Every row gives one point. A path goes straight from each point to the next, and from the last back to the first. The post is the endless flat space through its rows: a point in 2 columns, a line in 3, a plane in 4, and so on, so that a path can go around it. Count how often the path circles the post. Going back the other way cancels.

Post (1 x 2)
[[1 3]]
Path (22 x 2)
[[-28 -14]
 [ 24 -18]
 [ 60  35]
 [-20  60]
 [-31  -3]
 [ -2 -15]
 [ 42 -20]
 [ 26  41]
 [-48  41]
 [-36  -6]
 [ 22 -52]
 [ 32   2]
 [ 20  18]
 [ 16 -13]
 [-22 -23]
 [-23 -56]
 [ 19 -11]
 [ 22  19]
 [ -6  25]
 [ 51  45]
 [ 55   4]
 [ -7 -20]]
Times around: 2

Post (2 x 3)
[[-23  -2   9]
 [ 41   9  -6]]
Path (35 x 3)
[[ 38 -26  34]
 [ 14   9  39]
 [ 52  28   2]
 [ 20  20  -7]
 [ 29  52  34]
 [ 66  14  22]
 [-14 -41  14]
 [ 28  -7 -23]
 [ 82  20 -44]
 [-32  29  -9]
 [  5  36  33]
 [ -8   4  35]
 [-22 -38  30]
 [-31 -36  23]
 [-31   4  65]
 [ 31  43  18]
 [-10  24  11]
 [ 42  31  31]
 [ 12 -15  26]
 [-14 -30   5]
 [-13 -25 -46]
 [ -6  26 -37]
 [ 65  44  -3]
 [ -6  33  53]
 [-11  14  22]
 [-50  11  16]
 [ 43  17  11]
 [ 49  -9  49]
 [-26 -52  -3]
 [-26 -37 -33]
 [ 31  -7 -24]
 [ 11 -13 -42]
 [ 24  15 -54]
 [-22  -5 -14]
 [ -8 -12  -5]]
Times around: 2

Post (5 x 6)
[[ -7  -9   1   0  45 -46]
 [ -2 -10   3  52 -66  14]
 [  6   5  40  33  21 -11]
 [-17  -5 -23  19  -1  18]
 [ 27  37 -17  37   8  36]]
Path (22 x 6)
[[-27 -12 -25  54 -48  44]
 [-26  18 -37  27  10  45]
 [ -1 -36   6  73 -31  -9]
 [ 74  35 -29  30  25 -51]
 [  3  10 -27  53  -7   7]
 [  4  27  33  38   9 -29]
 [-15   4  24  14  13  18]
 [-52  -4  -6  16 -35 -20]
 [-12 -22  37  38  46 -74]
 [ 44   3 -10  59  32  20]
 [ 26 -16  18  14  21  -7]
 [  0  10 -62  31  10  43]
 [ -8  11  12  47  -6 -13]
 [ -7   4 -30  37   9  -3]
 [-17  41 -67  44 -28   9]
 [ 12  32  50  42 -14   9]
 [ -6 -29 -32 -26  24  -1]
 [ -7 -49  36  41 -39   5]
 [ 33  26  33   3   3  19]
 [ -3  17 -26  -2  41 -37]
 [-33   8 -26  34  20 -54]
 [ 51  35  22  55  27  11]]
Times around: 0

Post (8 x 9)
[[-23  26  26   0  13 -18 -23  19 -20]
 [ -2  21   7  56  24 -39  -6  14 -32]
 [ 29   2  16   8  -4 -64 -16   7  -3]
 [-12  55 -44  13 -18  -6  21  67  31]
 [ 20  20  21 -12  -9  19   7   4  14]
 [ 18  19 -10  33  38 -25  13  59  -4]
 [  6  12   6 -58 -14  20 -25 -27  73]
 [ 22 -46 -24 -24  14 -18  22 -25  -3]]
Path (26 x 9)
[[-11  20  -4   8 -12  29  25  48 -13]
 [  7  17 -56  -7  -1   5 -16 -37 -12]
 [-11  50  21 -39  22  -4 -39  10  26]
 [ 18 -45  27 -66  -6 -73  25 -21 -15]
 [ 40 -32  -8  28 -16 -53  16 -25   1]
 [  5 -15 -38  31   5 -40 -12  35  -8]
 [-10 -19  -7   6   1 -66  -7  37  60]
 [-22  79  54  58  58  31  13  75 -41]
 [ -1  38 -36  47 -32 -40  37  10   0]
 [-22  13  16 -20 -18 -50 -20  14   6]
 [ 11 -41  18  11 -23 -20  25  -7  11]
 [-11   0  45   8 -27 -62  18  -6 -28]
 [  0 -28 -14  28 -30 -21 -21 -17  -7]
 [  8  46 -70 -42 -39  34 -37  -1  72]
 [  3  71 -22  43   2 -17   7  15  -9]
 [-26  31   9   0  22 -11   9  -4  31]
 [ -7 -53  21  20   4 -72 -20 -15  -1]
 [ 45  -2  -8  23  -5 -29 -20  41  10]
 [  8   5 -19 -45 -14   2 -15   0  -8]
 [-14  54   1  -6   6 -13  -9  15   7]
 [ 16 -48 -18 -31   4 -85  13 -15  43]
 [-21   7   3 -54 -35  -8 -16  57  68]
 [-46  31 -57  19  20  -5 -33  50  -8]
 [ 17  72  10  25  16   2 -20  34  48]
 [-26 -37 -62 -55   5 -29  29 -13  22]
 [-43  13 -42  17 -30 -19  26  -2   5]]
Times around: 4

Post (10 x 11)
[[-15   3  -6  36 -20  -7 -19  23   5  39 -20]
 [ 28 -14 -26  -8  -8 -16  24  26  28 -19   2]
 [ 22  50   8  32 -63  63 -46   7  -4 -70   8]
 [-11 -15  21  21   1 -16 -29 -12   1  38  22]
 [ 33  12 -21 -22 -19   3  37 -53 -23  36 -35]
 [-16  -8   6  -5   9  21   6  12 -23  56  26]
 [ 21   8 -49  26 -54  31 -45   0   1 -11   0]
 [-42 -24  35 -17   8  10 -21  21 -24  24  -6]
 [-26 -15 -21   6  30 -30  71 -46  40 -72   0]
 [-13  16 -12  -1 -16  -8 -34  24  49 -24  11]]
Path (30 x 11)
[[ 50 -42 -10  51  30  42  35   8 -17  29  61]
 [-78  25  -3  41  11  -8 -19 -24 -19  82 -53]
 [  2  54 -35   3 -29  32   8  68  -4  -6  32]
 [  2   0 -59  -8 -49  24  24  53  -1  15  46]
 [-21  -2  22   0 -29  47  10   7   7  -9  36]
 [  3  24 -12  68 -20  22 -31  -5  13  50  35]
 [ 21  -3 -19  14  -7  -8   8  31   5  -3 -69]
 [-43  -8  15   2  32  67 -16  58 -19  -1   6]
 [ 41  -7 -76  35 -45  66  -4 -20   7 -10   9]
 [-23 -23 -39   2   1   5   8 -23  45 -59  53]
 [-20  10  21 -21 -33  -1 -18 -47 -19  20 -12]
 [-80  17  11  22 -14 -16 -74  -4  23 -63  -1]
 [ 20  17  35 -62  -2  30 -33  10 -26  19  37]
 [-20 -24 -57  25 -35  20 -19  20 -23   1  29]
 [-15   8 -33  -2 -66  18 -39  43  23   8  35]
 [-27 -46  18  -9 -19   8 -34   8  39 -20   6]
 [  6  15  15  54 -17  29  31 -31 -22 -22 -50]
 [  0  -6 -16  32   0 -16  -2 -42  55 -12 -44]
 [ -8 -16 -23  42 -27  23  41 -13  40 -42  -1]
 [-71 -21  -7 -20 -34  -3  17  -9 -14 -33 -35]
 [-44 -14  -5   3  -2  24  34  19 -33  38  -2]
 [-17 -26  -9 -13  -7  10  -6  73  39  36  32]
 [ 25 -43 -34  10  -1   8  -8 -18  25 -11  19]
 [-14  41 -73  -4  10  30  10 -28  15  -2 -59]
 [-12 -12  20  48  21  16   5 -57 -17  59  37]
 [ 27   4 -38  18   5  13 -27  11  -3 -17 -15]
 [ 38  37  -9 -23 -11 -21 -11  18   1   3  20]
 [ -1 -47  47 -53  10 -27  13   9 -30   0  21]
 [ 35 -22  23 -34 -56 -22 -37 -10  56 -56  47]
 [ -6 -18 -11  65 -24  29  24 -17  30 -50  -2]]
Times around: 2

Post (13 x 14)
[[-46 -77  58  -6  -8  -2  57  -6  27  30  25 -42  40  17]
 [  6 -24 -31  23 -34  32   9   2 -31  -9 -39   3 -19   1]
 [-36 -38  17 -18  -4  11  42   0  21   8 -38 -67   9   8]
 [-15  13  18   2   5 -27 -15   7 -13  41 -12  71  -6  14]
 [ -8  -3  11  28 -24   3 -50  18  -8  -2  -6  22 -39  18]
 [  7   4  12  13  41 -42 -30   8  -9   3  16  47 -40 -12]
 [-12 -10 -19 -32 -21  34 -12  23  -5   0   9  -1 -25  30]
 [-21   8  30  13  -9 -34 -15 -15 -13  48  17  45 -25 -40]
 [ 24 -41 -28 -36 -25   9  35  12  49 -11 -32 -29 -19  14]
 [  7  -5 -21 -20 -37  -2  -5  28  12 -35 -15 -45  28  25]
 [-23  30  39   9  -3 -12 -30 -32 -15  -6  10  52 -10  11]
 [-21 -28  72   3  21  -5  35  15  42  21  20  -5  28 -28]
 [ 18  -4 -23   8 -10  24 -19   5  20   9 -10 -25  -8  32]]
Path (22 x 14)
[[ 11 -44   5  14 -20  24 -14  24   7  36 -35  44   0   6]
 [ 20 -61  -8   5 -46  57  -7  39   0 -14  -1 -40 -28  16]
 [-18  13 -21   8  -2  31  10  16 -44   8 -35  47 -70  -8]
 [-79 -23  -2 -32 -39  45  28  -8 -13   2   8  -8 -11  22]
 [-48 -18   2  -3 -37  65  34 -20 -28  57 -39   0  34 -20]
 [-60  -4  71  27 -56   5 -32  -2 -64  55   6  23  15  31]
 [-13  34  35  26   1  62 -12 -21 -13 -41  30  17   8  52]
 [-51 -18 -14 -46 -62 -20   6   7  18  38  77 -17   8  14]
 [-35   7  21   8 -36 -22 -43  22 -15  28 -14  30   7  12]
 [ 26  26  -6  76  -4  16 -61 -27 -64   0 -33  83  -7 -55]
 [-19 -72 -40 -29 -17   0   6  -2  37  41  40 -34   7  22]
 [-36  33   8 -59 -18  -6  13  11  56  33  20 -40  47  60]
 [ 44  37 -27 -56  24 -35 -11  39  22  -8  12   2 -11   0]
 [-22 -26  44 -54  -6 -19   3   6  45 -10  14 -44  13   7]
 [ 41   8 -57  10   2 -26 -36  22  42  64   4   2   4  -3]
 [-12  31 -11  22  -4  23  -9 -38  29   1  25   5  -7  25]
 [ 30 -26  47 -44   0   2  46 -10  81  29  -7  -4 -90 -28]
 [ -8 -12  68 -19  -9 -13 -35 -13  31  15  18 -19  22  46]
 [-24 -54  15  -3 -32  36  42 -15  24  35 -17  -7  12   4]
 [-42 -17  27  29 -13  13  32 -13   3  10  19  -8  24   5]
 [-26 -48   5  45 -26  42  32  -5  17  37  -1 -37  -6  59]
 [-35 -69  35 -26 -21 -18  42 -12  93  59  25 -16  15  16]]
Times around: 0

Post (17 x 18)
[[ 19   0 -15  38 -10 -34  -7  12   5 -13 -44 -27  -9   5 -48 -15  -9 -52]
 [-11 -17 -13   4  39  27 -19  22   2  29  61 -14   7  15  -1  30  -5 -16]
 [ 15 -19   6 -22 -19 -25  -8  -6 -64  28  22 -19  14 -12 -19 -11   9 -33]
 [  0  -3  17 -20 -17 -16  13  32  17  24 -18 -51  23   0   8   3   2  -2]
 [  9 -20 -22 -25  29   9 -33  45  12  42  -4   4  41  22   6  30  28  26]
 [-19  -1 -23   9 -13  34 -13  21   1  24 -42 -17  10  21   2   1   1  28]
 [  3  -2 -11 -14  22  14 -22  21 -27   1  20 -35   4 -28  -9  -9 -19 -17]
 [-95  37 -23  35 -42   3 -52   9  20  11 -46  28  31   7 -21 -10 -15  23]
 [-13  -2 -10  28   5  16   2  -9 -14 -11  13 -12   8 -11   7  33 -14  27]
 [-31 -13   5  13  -8  15  13   1  36 -31  -6 -50  37 -13 -13 -38  -2   3]
 [-70 -19 -26 -10  14 -14  20 -23  15 -33 -48 -11 -39  23 -28  67 -10 -78]
 [-12   5  10  22  -7 -15   3  16 -29 -37 -40  -3 -13  23  -1   0 -14 -10]
 [-50 -23  39 -10 -21  31 -12   5  33   4 -41 -25  14  -7 -25  21 -29 -14]
 [-17  -6 -28  15 -39   3 -34  30   4  -7 -15  27  -3   2 -20   6 -28   5]
 [ 39   7   6 -12  17 -14 -35 -60 -62  -5  -4  13   4   9 -19   9 -71   6]
 [ 27   6   1  13 -38   6 -24  10 -13  -4  -6 -11  -8  -2  16  19  11   0]
 [-22  20  34  -4   9  17   6 -42  11  22 -29 -12   6 -29 -18 -45 -14  29]]
Path (24 x 18)
[[-22 -48 -20  -8  10 -30 -31  -1  45 -15 -18  11  45  19 -16  17 -21 -24]
 [ 12 -35  24 -26 -27  16  20 -21  10 -27 -25 -17 -22  -7 -38  -5 -36  28]
 [-16   0  35  19 -51  -7 -33  78 -11  -3  20  14  15  42  -8  63  10  -1]
 [ -6  42 -45  -6  25 -17 -24   3  14  74 -28 -12 -11  22 -20  -9 -31 -35]
 [-57 -27 -34   9 -27  12 -10  38  30  26   1  -5  20  -4 -28 -25  -4  -5]
 [-72  -2   9 -30 -23  30 -37  -2   7  43 -43 -67  -8  21  -8   7  48 -31]
 [  3  26 -11 -13   8  33  -4  55   1  34  49 -29 -27  -3  -8   8  -5 -19]
 [-65   4   4  36  -5   7  32  41  16 -23 -34  11  22 -25 -15 -35 -11  -1]
 [-26  12  18  26 -20   9  -2 -49  57  32 -31  21 -19  34  24  23 -30 -25]
 [-33 -21  -6 -40 -20  18 -32 -12 -51  -4 -58 -31 -15  -6 -23   2 -23  14]
 [-34  13  -5  15 -14  53 -21   2  -6  40 -17  -5 -31  36 -19  13  -4  -1]
 [ -4   1  23 -19 -56  18 -21  21 -28  25 -50  21 -24 -33 -24   8 -51  -9]
 [ -9  14  56   2 -17  -4  -1  53  74  60 -21 -48  32  -2   9 -15  67 -28]
 [ 27 -17   2 -48  -5  51 -35  51 -55  28 -71 -19  36  52 -17   4 -16  16]
 [-52  13  27  62 -59 -34 -24  27 -12 -11   2  -4  23  76  -7 -24  72 -12]
 [ 29 -29  -5 -12   4  45 -14  54 -48  12   3 -16 -39  26  22   8 -22   6]
 [-58 -13 -22  16   7   3  24  -1  29  53 -16  31   7  12  -6  -3   4  -7]
 [ 19  -6 -24  13 -11   6 -21 -53 -26 -19 -13 -40  19  20 -31   2   5 -48]
 [-38 -38  -7  -2 -32  50 -34  29  32  15  18  53   4  -8 -22  59 -50  55]
 [ 26 -20   1 -23  -7  19 -16  22 -28  11 -10 -54   6   8  11  -7 -17  11]
 [  3 -37 -35 -12  12  43  23 -11 -29   3 -62 -33  -9  53  47  60 -59  -1]
 [-52 -26 -18 -58 -16  11  -9  -9 -23  -7 -22  -3  14 -23 -33 -18 -15 -32]
 [-58  11  31  -3 -33   7 -24 -16 -15 -29 -19 -29   9 -35 -46 -56 -10 -24]
 [-49  -8   9  18 -14 -33 -31 -11  26 -12 -19 -15  43  30 -20 -21 -18  -2]]
Times around: 0

Post (17 x 18)
[[ 23 -40 -25  19  17  -9 -36  21   4  36  50  23  11   7   6   6 -11  -7]
 [ -4 -15   3 -13  57  -4   5  53 -50  21   7   8  -2  16  23  11 -18 -22]
 [ 20 -31   9 -45  15  17  60 -39  57 -56 -31  11  68   6 -47 -10 -23  25]
 [  7  39  -5   2  18   9 -26 -58 -27 -29  -8  23   7 -18 -13 -10   2  -5]
 [ 27  17  40 -10   3 -44 -12  80 -28  21  41 -37   7   5  37  44 -11  10]
 [ 24  -9   8  21  19   6  -8 -29  17 -17   2  42   3 -35  46  -9  22 -28]
 [ -4 -23   6 -10  -3   8 -35 -52 -33 -13  -7 -44 -28  -6  -4  -3  38  18]
 [-16  -2  23 -32 -17 -28  36 -16  43 -29 -38  22  46  21  25  11 -45   9]
 [ 27   6  26  -1  15 -70  -9  57 -41  22  33 -39  14  -5  32 -33 -28 -42]
 [ 14 -10  -8  12   8 -16  -3  68  -2  12   9  38  -8   7  -6  -2 -13 -33]
 [ 40  31 -26   0 -13  27  23 -50   2 -10 -13  11 -18 -17  19 -24  30  10]
 [ -4  23  29 -35  19  25  -5 -46  10  22   0 -10 -24  -6  19  -1  -2 -10]
 [-19  17  -6  12 -28 -14  21 -44 -12 -21   7 -26 -27 -62  12   3 -16 -17]
 [ 24   1  39 -11  42 -18 -32  28 -33  -2  19 -31 -50   1  34  10 -27  28]
 [ 12  -1 -22  -4   4  20 -14 -38  12  -5 -36 -35  -1 -20  25  28 -21 -29]
 [-13  14  37  32  -6  -9  51 -19  49 -29 -26 -27  36   5 -46  -6  -7  19]
 [ 14 -44  21   0 -25  -9  34 -44  12   1 -58  14  70 -32 -42  -8 -21   2]]
Path (27 x 18)
[[ 26 -27  47 -55  22  35  14 -41  27  18 -51   4 -22   5   8  -1   5 -26]
 [ 17 -37  17  59 -27 -40 -18  28  23  12  68   8  15  40 -29 -24  21   1]
 [  7 -48  34  22 -13  22   2   3 -30   8 -12   3 -47 -18 -91  61 -17  61]
 [ 34   0  12 -61  -1  -4 -10 -20 -60   0  -2  16  45 -23 -54 -40 -16 -17]
 [-34  17  19  -8  52 -20  22 -19  34 -65  32 -26  68  26 -43 -28 -22   0]
 [-52   7  39 -34  29 -15 -28  11 -27  21 -28  25 -39  -8   3   8 -21 -24]
 [  4  23  31  55  38 -58 -52   4 -42 -15  32  25 -41 -11 -23 -11   5 -12]
 [-19  -8  63  42  52 -32  16  14 -13   0  33  25  -4  25 -26 -13  -9 -11]
 [ 54  37   6 -61  28  12  48  15 -35 -50 -39  13   5 -14  42  43 -54  27]
 [  3   5  -8  31 -29 -53  53  15  -9 -24  20  16 -72 -52  12 -25 -24 -61]
 [-26 -17  16 -14 -34 -32 -33 -22 -13 -44  43 -17 -55 -41  14  71  12  66]
 [  2 -24 -35 -10 -75  10  79  26  17  -2 -51 -62  -7 -27 -26  67  14  -1]
 [  9  10 -18  -9  56  37  40  29 -29 -20  -3  37 -10  11  78  45  17 -58]
 [ 63 -46  -6   5  25  16  21 -13  38  -4  12 -16   5 -22  34  -3 -46  21]
 [  9  27  61 -19  34 -10 -17  44 -17 -22  20 -72 -36  34  34  21  13  68]
 [  1   4  51 -42 -40 -54 -18  -7 -54  39 -18 -40  46 -29  30  56 -24  61]
 [ 22 -27  27  -5  49   3  16   7 -23 -11 -35  46  -1  -5 -10   5  -6  -2]
 [ 45 -13   3 -17  18 -29 -90 -67 -45 -53  35 -49  10 -20 -24   7 -26  24]
 [-10   4  -8  12 -55   7   6  -9   9 -13  32 -23  -7 -25 -13  23  -1 -16]
 [-25 -22  53 -44 -44  -1  25  35  35  26   4  13  -7  17  28  30  34  33]
 [ 31 -11  58 -73 -19 -58  11  -5 -11  37 -26  -2  54 -63  76  21 -24 -18]
 [ 39 -17 -26  -6  36 -19 -32 -20  -7  27 -28   9  21  21  11  18 -18   1]
 [ -6 -53   1 -29  19  21   0 -27 -32  -2 -11  54 -16 -12 -27  -5   0  -4]
 [ -2 -22 -47  90 -52  -9   7  15  16 -13  82 -20 -26  -8 -35  -3   6  17]
 [ 18  23 -18 -64 -19  13  37 -28 -14  20   4 -42  14   3  22 -65  27  -3]
 [ 20   2  43 -20   2 -40  -1 -17 -45 -13 -25 -70  13   2  -9 -15  11  76]
 [ 13 -24  -5 -24   7 -41  -2 -26 -25 -11  10 -32  11 -28 -13  35 -36  30]]
Times around: 4

Post (17 x 18)
[[-25  -8 -24 -78  -7 -28  42  40 -39  33  19  25   8 -12 -32 -33 -49 -23]
 [  2  14  14   8  14 -39 -34 -12  -6   6   2 -37  23  14  28  -8  19   5]
 [ 34  19  -2  15  13 -48 -21 -24 -20 -26 -21 -34   1  -3  -7  -4  39  -4]
 [  0  -2  20  45   6 -26 -11  -5   6  17   1   4 -25 -10  10  16  -4 -17]
 [-21 -28  15 -95 -16  -8  20  31  -8  28  -3  40 -14   0 -15 -32  -1 -19]
 [ -6  13   0   5 -18  -4 -17 -49   5  22   9  -9 -31   7 -12   7   0   0]
 [-20  -7  -4 -16   6 -23  -6 -24  -3 -18 -32 -13   2   8  20   6  10 -14]
 [  3  15 -20  12  46  22 -22 -20  -3  30 -19  16 -38  16 -19  30   3   8]
 [ 12  39  19   2  10 -35  -1 -30  38 -27  -4 -26  15  -8  16 -14  -7  -3]
 [ 25 -10   6 -19  17 -36  -8 -27  -9 -28  28  -9   6  41   9  14   4 -20]
 [ 10  14   9  13  -2 -17  -1 -20 -21   2 -15  -8  26  28  -9 -21  12  31]
 [  0 -42 -16 -69 -14  -7  -6  30  -9  20  -2  17  12  -1 -30 -58 -60 -32]
 [-17  13 -15  29  19   3 -20 -43 -10  -3  10  27 -40  -1   8 -21  23   0]
 [  7  14  13  18  18  27   2 -23  -4   6 -18 -31 -53  -2  22 -10   3  -1]
 [ 10  20 -12  22 -19  14 -14   7   8 -13  12   6 -24   6  17   3  16  -4]
 [ -7 -13  -7  12  11  23   4 -14  17  31   9 -19 -22 -32   2   4  10  26]
 [-22  10  21  16  14  32 -14 -31 -11   2   0 -19  -1 -11 -31  36  -3 -30]]
Path (26 x 18)
[[-11  18  10 -36 -27   1  10  -5  20  27  59 -33 -25 -15 -18 -41   3  25]
 [-34   5  36 -37  30 -32  10 -21   4  12   3  -6   3  11 -13  45 -50 -32]
 [ 36  23 -11  18   6 -19  27  15  -4 -47  -7  -5   4  -1  27  11  -6 -14]
 [  7  50  21 -13 -11  -2  36 -34  52 -48 -34 -17  37 -17  23  36  30  -8]
 [ 15  17  19  15  15  21  23  24  24 -12 -25 -15  11   8   1 -21  -4  14]
 [-17 -16   1 -18 -28 -50 -16 -17  -5  26  40 -19 -30   2 -32  -9 -27  -7]
 [-33  46  10   4  31 -40  -2 -31   2 -11 -49  14 -24 -11  15  38 -24  -9]
 [  6  16 -22 -16 -16 -41 -17 -12  -3  18  14  38 -38  -3  27 -19  35  -6]
 [  8 -13  19  12  25 -15 -17 -15  23  -6 -21 -20  29  -6 -15   3 -43 -76]
 [-29  16 -11  11  25 -30  13  -3 -13  19 -13  52 -15  27   4   8  28  33]
 [ 25 -46  14   8  21 -14   8  20 -11  12  12   5  -9  11  -6  22   1  14]
 [ 43  36   8 -19   2  -8 -13 -15  29  -1 -21  26 -14  41   6  25   6  14]
 [ 35  44  -9  40  34  23  -8  -5 -24  10 -46 -32  29   0 -11   6  26  33]
 [ 27  30 -21  -2  17  -4 -12 -12 -11  31  32 -32  15  -2 -49 -37  21  32]
 [  4  -3  -6   2  13  17 -37  33  12  24  -8  12 -33  -8 -40  -9   7  16]
 [-12  -5 -36 -23 -14 -33  -7  28 -48  -7   5 -20  -6 -36  35 -24  14   7]
 [ 39  18  -5  -7  27   9  -8   1  -1  -1 -65 -18   5  -3  -8 -22   2  12]
 [-10 -12  35 -22 -10  -2 -33 -12   0  -6 -33 -14  36 -11 -13  14 -30 -30]
 [ -7 -14  -2 -25 -41 -25 -26  33 -31   3  13  -2 -14  -4  -4 -10  31  -9]
 [-29  18 -20  30  52   8  -5  33 -11  60   4 -15 -36 -41 -24 -20  18  22]
 [  3  -8 -43  10 -27  -3  11  16 -22 -16   6  -1   8   5  -2  15  12 -16]
 [  9  21   6  -8   4 -23  18 -63  -4 -24 -13  19 -23  17  33 -17  37  19]
 [ -5   0 -29   7  49  10  -6 -50 -35 -10 -36  32 -25  12 -19  -9 -15  15]
 [-44  13  31   0   0 -34 -11 -32  -7 -31  -7 -67  42 -19 -38  20 -16 -28]
 [-54  -9 -22 -39  20 -18 -25 -43 -25  10  -5  11  45  56  -7   2  17   5]
 [ 14  -6   5  34  13 -25  -6  39  41  71  -5  12  30   4   7   0 -25  19]]
Times around: 2
